Every row gives one point. Any point is a mix of the corners, with weights that add up to 1. It lies inside the corners' shape when no weight is negative. Is each point inside? If not, which corners have a negative weight?

Corners:
(1): [-2.8 -7.0]
(2): [1.6 0.4]
(3): [4.8 0.0]
Points:
[-2.3 -6.3] => inside
[ 2.8 -2.7] => outside (2)
[ 1.2 -0.4] => inside
[4.6 1.1] => outside (1)

Corners:
(1): [ 3.7  0.1  3.0  4.8  4.7  0.2 -1.3  4.1]
(2): [ 4.4  2.3 -1.1  4.8 -0.6 -2.7 -1.8  3.7]
(3): [-7.5 -5.8 -0.2 -1.0  2.8 -2.4  7.2  5.2]
(4): [ 1.3 -2.9 -6.4 -2.0  2.9  0.9 -4.9 -2.9]
(5): [-1.7 -0.1  4.6  5.1 -3.2  3.4 -3.8  3.6]
(6): [-2.3 -4.3 -2.5  5.0  3.0 -1.1  4.1 -1.7]
(7): [ 6.4 -7.2 -0.2 -3.1 -4.6  0.8 -5.1 -4.2]
(8): [-4.0  4.3  2.5 -3.9  3.7 -4.5 -2.7  4.0]
(9): [ 6.2 -4.9 -1.6 -0.1 -4.4 -8.0 -5.7  1.1]
Points:
[-0.2  1.1  3.6  5.7 -1.0 -0.5 -2.2  4.1] => outside (3, 4, 7)
[ 1.2 -2.2  1.0 -3.1 -0.4 -2.2 -4.2  0.6] => outside (2, 6)
[-1.8 -1.6  0.5  0.6 -0.2 -2.7 -0.4  1.5] => outside (1, 4)
[ 1.5  0.2 -0.4  2.9  1.4 -2.2 -2.3  2.1] => outside (3, 7)
